Every row gives one point. Examples show where two turns around zero, p and q, send a point. Write where each new point lands after one turn and then the other. Backwards means that the second turn is done in reverse. Each puzzle has new turns, and all numbers are rounded.

Turn p:
[-3.9 14.8 20.7] -> [-4.3 25.4  0.6]
[-23.7 -20.6 -23.6] -> [-20.2 -31.3  12.5]
[ 4.4 27.8 -1.9] -> [ -5.0  13.7 -24.1]
[14.5 18.2 18.8] -> [11.4 25.9 -9.7]
[ 13.5 -23.8 -12.1] -> [ 17.7 -23.0   7.3]
[ -4.9 -16.3  -1.9] -> [  0.2 -10.6  13.5]
Turn q:
[ 14.5  -8.7 -22.9] -> [ 15.6 -23.5   4.2]
[-9.9 -4.7 23.0] -> [-9.7 21.9  8.6]
[ -1.9  -0.4 -29.5] -> [ -1.5 -29.3  -3.3]
[-2.6 13.8 29.4] -> [-4.3 30.9 -9.5]
Where do these land?
p, then q: [ 4.3 13.1 -6.9] -> [ -1.4 -15.0  -3.3]
p, then q: [  8.4 -21.5  24.5] -> [17.9 27.6 -7.0]
q, then p: [ 17.6  -4.6 -23.7] -> [ 24.3 -13.0  11.5]
p, then q backwards: [-30.4  13.0   6.2] -> [-31.1   0.4  12.8]

Turn p:
[ 4.8 14.5  1.5 29.7 -9.8 -7.9] -> [-3.8 33.4  0.8  7.5 -3.0 -8.8]
[  9.2  -1.7 -15.3  36.4   0.2   6.9] -> [-5.7 29.5 -9.4 20.2 14.0 10.0]
[ 17.1   0.2   2.7 -57.2 -10.7 -13.8] -> [ 21.1 -31.1  -7.1 -48.2  -1.9  -9.5]
[ -3.2   4.2  27.4 -29.7   0.9  27.1] -> [-15.1 -23.9  17.2 -24.5 -18.9  18.7]
[-28.9   4.3 -13.7  -9.7  28.2   7.6] -> [-12.4 -27.5  19.1  17.9  18.8  -6.5]
[ -2.9  -3.9   8.3  15.6 -11.2 -27.4] -> [ 15.0  15.0  -6.7  10.9 -16.4 -18.1]
[  7.4  -5.9  14.0   8.7  14.7 -11.9] -> [19.7  6.2 11.8  8.9 -6.6  5.5]
[ -6.1   6.4 -17.3  21.4   6.9   6.2] -> [-12.0  12.5   0.8  17.9  17.2  -1.2]
[  2.6 -18.2  -7.7 -15.2 -19.2  13.4] -> [ -7.0 -14.3 -26.4 -10.7  -3.1  10.1]
Turn q:
[ 10.6 -13.9  17.5  -8.3  27.4 -19.5] -> [ 24.6 -16.2  23.4  10.5   4.7 -16.2]
[ -4.2  25.4 -11.3   1.0  26.8  -5.9] -> [ 4.1  6.1  5.8  8.1 36.2  9.2]
[-11.3  25.8 -14.4  -5.3  -2.8   5.6] -> [-8.9 22.9 -6.8 -3.8 17.3 10.2]
[-31.2  -2.1   0.5  -3.8 -11.6 -22.8] -> [ -7.3  21.3  -7.7  25.1  -4.9 -20.6]
[-12.3   3.4  23.0   2.8 -12.1  -5.6] -> [ -2.5  12.3   8.9  16.3 -19.1   3.3]
[ 18.1 -18.7 -11.5  -1.8   2.6  44.3] -> [-19.1 -25.2   3.1 -41.6  -3.2   5.5]
[ 24.1 -14.7  -1.5  20.3 -12.7  39.4] -> [-16.6 -29.7  -6.8 -28.1 -19.6  23.4]
[  8.4  17.3 -11.7 -20.4 -14.6 -19.1] -> [ 22.8  25.8 -15.4  -6.8   4.5  -3.4]
[ -2.2 -22.4   9.5  15.6  -2.9 -16.4] -> [  2.8 -17.2  -4.5  20.3 -15.9 -11.3]
Where do these land?
q, then p: [  4.5 -24.8 -15.6   6.9 -17.9 -19.9] -> [ 12.6   6.3 -30.3   5.2  16.6 -15.1]
q, then p: [-12.3  27.5  -2.9 -17.1  -4.6   2.5] -> [-13.0   4.6  27.7 -12.0   8.8  -7.5]
p, then q backwards: [ 26.2   2.3  -4.1   5.6  13.8 -22.0] -> [ 14.3  18.6   0.2 -21.2   7.7 -18.8]
q, then p: [ -4.9 -19.1 -18.7   5.9  18.7   6.2] -> [ 17.4 -19.4  -1.6  21.5   0.8  -3.7]
p, then q: [ 11.3  38.9  19.1 -27.7 -17.9  26.9] -> [ -5.9  43.4  28.2 -12.0 -11.2 -28.9]
p, then q: [-21.2 -18.4  -0.3  33.3   5.3   8.1] -> [-24.3 -11.8 -16.6  20.0  -1.3  24.2]
q, then p: [-3.5 -6.4 22.5 -7.0  2.6 -1.7] -> [  2.8  11.0   0.4  -4.9 -21.5  -1.4]

Turn p:
[ 19.3  -0.9 -15.6  22.4  -3.4  -1.8 -11.8 -18.2] -> [ -4.9  12.1 -11.4 -15.1 -19.5  13.8 -13.2 -18.1]
[ -3.1 -27.8 -12.2   3.4  25.4  29.3 -28.8  18.2] -> [  1.5 -45.7 -13.9  -8.3  14.2  19.0 -26.1  -2.5]
[-16.7 -10.9  13.8  11.2  24.5 -13.7   7.1  13.6] -> [ 17.4 -13.8   4.9  20.1  -1.7 -21.0 -19.0   2.6]
[-13.8 -10.4  -6.4   8.4  17.1  16.6 -25.1   9.6] -> [ -5.6 -25.5  -3.0   3.5  13.4  11.8 -24.9  -7.3]
[-11.7  14.8   5.9 -24.0   5.3 -13.4  24.4 -10.8] -> [  9.6  15.9   2.2  10.8  16.0 -24.0  24.2  -2.9]
[ 21.8  32.9  25.4  26.2   7.8 -11.6  -0.5  -0.9] -> [ 22.1  38.0   6.5  16.8 -12.8  16.9 -17.9   8.0]
[ -6.9  -2.7 -28.8 -15.7  -8.9   4.8  25.3  -4.4] -> [-17.7  -0.6 -23.7  -7.9   5.7 -20.1  22.7   0.6]
[-15.3 -23.9   5.5 -24.5  15.8  -9.8  17.1 -22.0] -> [ 17.8 -17.8   1.9   2.9   5.7 -27.0  24.2 -23.7]
[ 23.6  28.7  -6.8  -4.8 -24.6 -20.9  -1.0  16.2] -> [ -7.4  37.2   9.0 -22.0  -1.5   0.2  -0.9  27.3]
[ -4.0   9.0  17.8  16.6 -23.9   3.9 -22.4   3.4] -> [-16.6   5.7  26.1   8.0 -10.0  22.9  -9.5   4.6]
[  6.7  -8.7   1.3 -19.4 -35.1  16.5  15.5  -4.8] -> [-16.2  -5.3   1.4  -8.8  -9.1   7.4  40.4  11.3]
Turn q:
[ -1.6   5.4  22.1  -1.7 -18.0 -20.3 -10.0  21.3] -> [ -6.9   0.1  17.7 -13.1 -26.6   7.4 -13.3  18.5]
[-14.9 -21.3 -15.0 -19.8  -3.5   6.4  16.7  20.6] -> [-19.0  19.4 -14.8 -16.9   6.6 -12.3  20.3  14.1]
[-15.3  32.5  26.4  -1.3   4.0  21.1  -4.3 -17.1] -> [-18.9 -31.8  25.3   9.2   9.9  16.1   1.5 -17.7]
[ 36.4  26.7 -10.5  -4.2  28.7  21.6  18.7 -30.7] -> [ 14.9  -0.2  12.7  47.2  43.4  -6.7  -2.1 -14.5]
[  4.8 -16.8 -14.4   8.8 -20.0  -2.5 -10.0  23.8] -> [  7.7  28.6  -8.4 -18.7 -16.5   9.1   1.6   3.1]
[-19.0 -18.5  -6.8 -26.1  25.7  12.1   3.0  12.7] -> [-31.8   5.1 -21.5 -12.6  20.8 -17.7  -0.8   1.6]
[ 12.2 -13.0   9.2   3.4  -6.2  -1.4   5.6 -28.8] -> [ 28.4 -16.9   3.5  -4.5  12.1  -4.8   3.2   3.0]
[  8.2 -14.9 -14.0  10.6 -19.1 -21.0 -35.4  18.1] -> [ 16.3  24.5  -6.1 -22.5 -33.8   0.4 -19.4  -7.7]
[ -2.8  12.0  20.3 -13.1   1.3 -23.3  -4.5  -4.7] -> [ -6.0 -18.3  17.2   2.0 -12.5 -13.5 -14.3  10.5]
[  7.6  18.0 -22.4  24.2 -13.6 -10.7   1.8 -15.2] -> [ 24.9   3.6   1.9  23.1 -20.3   3.5  13.3 -15.2]
[-15.5 -10.0   5.1  19.1  20.7  17.9  18.3   0.2] -> [ -9.6 -13.9 -27.3   6.8  16.7  18.6   9.8   4.3]
Where do these land?
q, then p: [ 22.8  -8.2  26.3 -30.9  28.5  -5.4  16.7   8.7] -> [ 17.2 -14.8  15.7   2.3  19.6  -9.9 -44.9  12.7]
p, then q: [-14.1   6.8 -24.7   4.8  21.9  12.7  13.9  20.4] -> [ -3.0  17.1 -33.1   6.6 -16.8  -9.9  -9.6 -14.7]
p, then q backwards: [ -6.4  13.3 -18.3  10.2  24.8  -7.7  -8.4  -4.3] -> [ 13.5  -8.5 -10.2  -2.9  25.1   5.4 -19.9  -0.1]
p, then q: [ -4.6  29.4  17.2  -7.4   4.3 -11.8   3.7  14.3] -> [-10.9   0.3   4.0  22.3  -6.5  19.0 -23.0   7.0]
p, then q backwards: [  6.1  13.1  22.2 -28.4 -11.2   8.1 -27.4 -24.2] -> [  9.6  13.1   4.4   2.8 -29.5  43.0   1.2  -4.7]
p, then q: [-19.0  -5.5  -7.7  22.3 -28.1   1.6  -1.8 -22.1] -> [  0.0 -29.0   2.1 -12.7 -16.2   4.2  29.0 -10.3]
p, then q: [-15.5 -22.0  12.6  10.1   9.3  16.8  19.2 -24.6] -> [ 38.3  -6.8 -16.4  -0.9  -0.2   6.5  22.3   2.9]
p, then q: [ -6.6   0.5 -10.7  21.9   6.3 -29.2  17.1  11.8] -> [  7.1   5.4   8.3  -0.6 -40.0  -7.7 -11.9  -3.8]
q, then p: [ -3.3   2.9  -1.9 -22.7 -18.6  -1.8 -29.3   0.2] -> [  6.5  11.0  30.6  -1.8   9.5  -1.0  20.9 -10.7]
q, then p: [ 35.9  -6.7 -25.8  -1.4 -12.9  -7.1   2.0  -0.8] -> [15.6 39.3 -3.0 -7.1 -2.4 12.6 -7.3 12.5]
q, then p backwards: [  4.6 -23.6  10.7  21.5 -24.2  23.8  -5.7  20.5] -> [ 43.0  11.9  -2.3  -9.8  -7.0  14.1 -20.1  -3.5]

Turn p:
[ 22.1  -1.0  13.1 -32.1 -20.2  22.2   8.2   9.6 -10.1  13.7 -29.1] -> [  2.3  10.1 -12.7 -26.7 -16.4 -14.8  22.8 -27.2  -7.2   1.6 -33.2]
[ 33.0  22.5  -7.2   5.8 -12.4   4.4  15.6 -24.3 -26.7  -8.6   6.1] -> [ 17.3 -11.4 -26.0  -6.0 -25.4  29.0  15.8 -15.3  10.8   9.4  14.2]
[  3.5 -10.7  12.6  -4.3   8.4 -19.1 -11.4  -4.9 -11.7  -2.2  19.5] -> [  2.7  -2.1  -9.2   3.3   1.9 -15.1   8.1  20.4  -5.5  10.0  21.6]
[-10.8  10.3 -15.3   1.0  35.3  -3.3 -19.4   1.2   6.2  -6.5   5.7] -> [-23.5   1.0   6.2  -5.1   8.3  -3.2 -25.4   3.6   9.1  -4.6  27.3]
[-27.7  -1.8   6.0  -1.0  12.1   7.7  -0.1  -4.2  16.6 -25.3  23.7] -> [-27.4 -21.6  13.9  14.0  23.6   5.4   6.5  12.2   0.8  -5.3   9.7]
[ -0.5   9.6   4.2  21.8   6.0   5.9 -11.0  13.5   9.8   7.4  25.9] -> [-14.6  16.9   3.3  13.1  10.0  18.7  -8.3  11.5  -6.8  18.7   7.5]
[  1.5  -2.5 -26.1  -1.6  -4.9 -13.7  -9.3   1.1  17.9 -11.0  24.8] -> [  6.9  -8.5  14.6 -13.7  19.9  13.0  -7.4  21.1  14.6  12.0  10.3]
[ 21.0 -33.4  -1.3  -4.7 -19.9  30.2  25.7  -3.6 -28.0  28.1 -43.6] -> [ 33.1  23.8 -12.4   5.9 -16.3 -24.0  24.2 -48.3  14.8  -7.6 -33.9]
[-25.2  14.1  -7.0   1.7  12.6 -22.6  12.5  14.4   3.8   1.6  17.8] -> [-13.8   1.1  -3.4   6.4   3.7   9.4 -14.3  36.4   8.4 -17.4   0.3]
[ -8.0 -13.0  14.6 -16.0 -34.5  20.7  -1.7 -20.5  -5.6  37.6 -50.5] -> [ 16.3  -7.3   1.9   6.7 -28.8 -36.8  -1.9 -36.9  -5.9   8.9 -52.0]
[ -1.8  -1.2   9.7  11.0  18.8 -18.1   4.0   1.8  32.7  -6.5  -2.8] -> [ -5.1   4.7  33.1   2.9  -3.9   3.6  -4.5  15.2 -14.2 -15.1  13.4]
[ -7.2   7.0  -3.3  18.4  -1.2 -14.3 -13.1  15.8  -4.8 -28.3   2.5] -> [  5.7  -6.7  -9.1  -0.7  23.3  14.7 -15.7   7.4 -18.8 -10.4  15.0]
Turn q:
[-27.6  11.7   1.2  31.0 -14.5   3.6  35.0   8.0  -1.4 -24.6 -19.3] -> [-19.1 -24.5 -16.2  24.6  25.0 -41.9   0.1  -6.0   9.6   0.6  -3.3]
[ 13.0 -29.1  14.5  -8.3  -7.9 -10.0 -28.1 -27.0   0.7 -22.4  15.0] -> [ -5.5   9.4  16.9   7.7  -5.0  42.6  12.6 -22.1  22.2 -14.2   7.9]
[-26.7  -1.0   9.0 -10.3 -30.0   1.1  -7.4   3.2  -0.2  22.2  18.6] -> [-27.3 -12.0 -11.9   3.9 -27.1  10.2  -3.4   4.6 -19.5  -0.6  20.3]
[-1.5  4.6 23.0 29.1 22.9 23.0  4.1  4.6 11.2 -6.3 22.8] -> [ 15.6 -10.1   3.0  40.2  18.2  12.1   0.2  24.5  -6.1   7.1  -6.2]
[-12.4 -11.0  -9.2 -22.3   9.6 -25.8  -6.0 -20.5   7.8 -18.7  -7.1] -> [-13.1  19.1  12.3 -12.2   1.7   1.9  28.8 -21.2  13.2  13.4   7.6]
[ 18.4   8.2 -14.9  -7.4  -2.6 -24.9  17.0  -3.6   4.6 -21.9  -0.2] -> [ 19.7  13.3  -2.9  -1.6   2.4 -18.0   6.1 -31.3  11.1   2.1   8.0]
[  0.0  -6.2  -7.1  -6.8 -11.2 -22.8 -10.4   7.9   7.6  31.5 -12.2] -> [ -6.4  -0.8  -8.8 -33.0 -12.2   4.5 -14.7   3.6   3.7  13.7  18.5]
[  1.1  20.7   6.0   3.6  -1.6   5.4  30.3   3.2 -11.7  24.1 -23.4] -> [  6.8 -27.8   3.5 -10.9  -9.5 -33.6 -14.0   8.0  -5.7   8.6 -13.0]
[ 28.3   1.9 -16.9 -31.7  11.3   6.4  -3.3  11.0  21.5  15.9 -23.9] -> [ 18.5  33.7   9.9 -29.7 -18.6 -15.3  -9.6  20.0  12.1   0.4  -2.2]
[-10.3 -39.9  -9.9  -7.6  -8.2  -2.2   8.2   4.8   6.5  16.2  27.8] -> [  1.5  -8.1 -19.1  -8.5 -10.9  17.1  27.5  15.0  -1.9 -14.1  31.5]
[ 14.7  19.8  -3.5  32.7  17.7  36.8 -18.4  -9.6 -17.5  -8.4  16.6] -> [ 15.8   0.0  -8.5  25.9  15.9  22.4 -10.6   6.5 -14.5  -8.3 -47.5]
[  3.1  20.4   7.7  -2.2  14.5   9.3 -21.1  18.0 -29.1  -7.7 -14.6] -> [ -6.3   8.1  21.6  -6.6  20.1  -1.9 -22.9  -1.8 -24.2  -8.5 -21.5]
Where do these land?
q, then p: [  9.4  -5.4 -11.9  15.1  -2.1 -12.8 -28.4  -7.1   7.0   7.0 -20.7] -> [-25.2  -3.7  18.5 -16.9  -2.5 -10.8 -14.5 -12.1   8.6  10.2 -10.2]
p, then q: [ 15.0  16.3   8.0   9.4  -5.7  20.9 -21.2  35.3 -11.5   7.9  22.4] -> [ -3.7   2.2 -12.2 -17.0  -9.5 -11.0   2.6  15.0 -35.7  15.2 -33.2]
q, then p: [-20.2  -4.3  18.4  17.0  -9.3 -12.5  10.9 -24.4  -7.3 -15.2   8.2] -> [ 9.0 -1.1 21.2 38.8  0.7 -7.5  7.6 -3.6 13.5 -3.8  1.7]
q, then p: [ -6.9 -26.6 -12.0  -1.4  14.9  17.1  -9.1  14.8   2.3 -21.9  16.5] -> [-21.8   6.5  -8.9   0.1   7.4  29.2   6.1  -4.5   4.7 -27.2  12.4]
p, then q: [  1.0  15.4   5.2  -1.2 -10.4   2.1  14.2  16.5  -3.8 -10.8 -17.2] -> [ -9.2   8.2   5.9  -2.2   2.5 -13.5   7.9  -8.4   4.3 -18.8 -19.8]
p, then q: [ 22.1 -54.7  -3.2  -1.0  17.5   3.8  16.7   1.2  20.9  -7.6   0.5] -> [ 37.0 -14.1  28.7  32.1  -2.3 -15.8   1.3 -12.5   1.0  23.4  14.5]
q, then p: [  8.6  37.6  27.2  22.9  -1.1 -25.7   0.9   4.8  19.0  25.8 -13.5] -> [  9.1  24.8   7.4   4.1  -6.1 -31.0 -21.9   7.0  -6.4  48.1   0.2]
p, then q: [ 27.7  13.1 -25.8   1.7  32.8   1.8 -31.3 -17.7 -17.0   5.4   1.3] -> [  1.0  19.4 -19.3   8.6 -39.8  33.8   8.6  -5.3 -17.4  15.5  10.3]
q, then p: [ 25.4 -12.6  13.5 -25.6   3.7  -1.5 -10.8  -0.2   1.4   4.7 -18.2] -> [-17.1 -11.1   4.5 -16.2  -3.3   0.1  18.1   3.3 -29.3  12.0  -8.9]
p, then q: [-32.7   3.4  -8.3 -26.5   8.7  22.8   3.1 -24.3 -10.3  -2.3   3.9] -> [-22.5   0.1 -13.3  -4.6   9.9   4.7  26.5   9.1  28.5  17.8  21.0]
q, then p backwards: [  7.8  21.4  10.8  -8.7  -4.9 -28.7 -18.8   6.8 -12.0  -0.8   9.8] -> [ 15.4  10.9  -1.2  22.9   3.2  12.2 -25.7  -0.8  10.9  -3.8 -19.1]
q, then p backwards: [-19.7  20.2 -15.0 -10.0   0.3   4.6  48.3  -8.1  33.6   0.4   8.1] -> [  6.4 -28.8  32.4 -14.5   1.6  -6.6  -4.1 -25.5 -30.5  28.2  12.8]
p, then q backwards: [-26.8  -4.4 -11.6   1.7 -37.2   8.3   5.4 -22.8 -15.6 -17.8  13.2] -> [  1.5  -5.0   9.4  49.7   4.9   3.4  20.1 -21.5  -9.1   1.9   6.3]
p, then q: [-10.6 -19.2   4.7   6.6  -7.1  -0.2  20.4  25.2  -6.4  25.1 -14.3] -> [  3.1   6.8   2.2  -0.2  18.6 -24.4 -24.4 -17.8  11.9  14.0 -16.4]
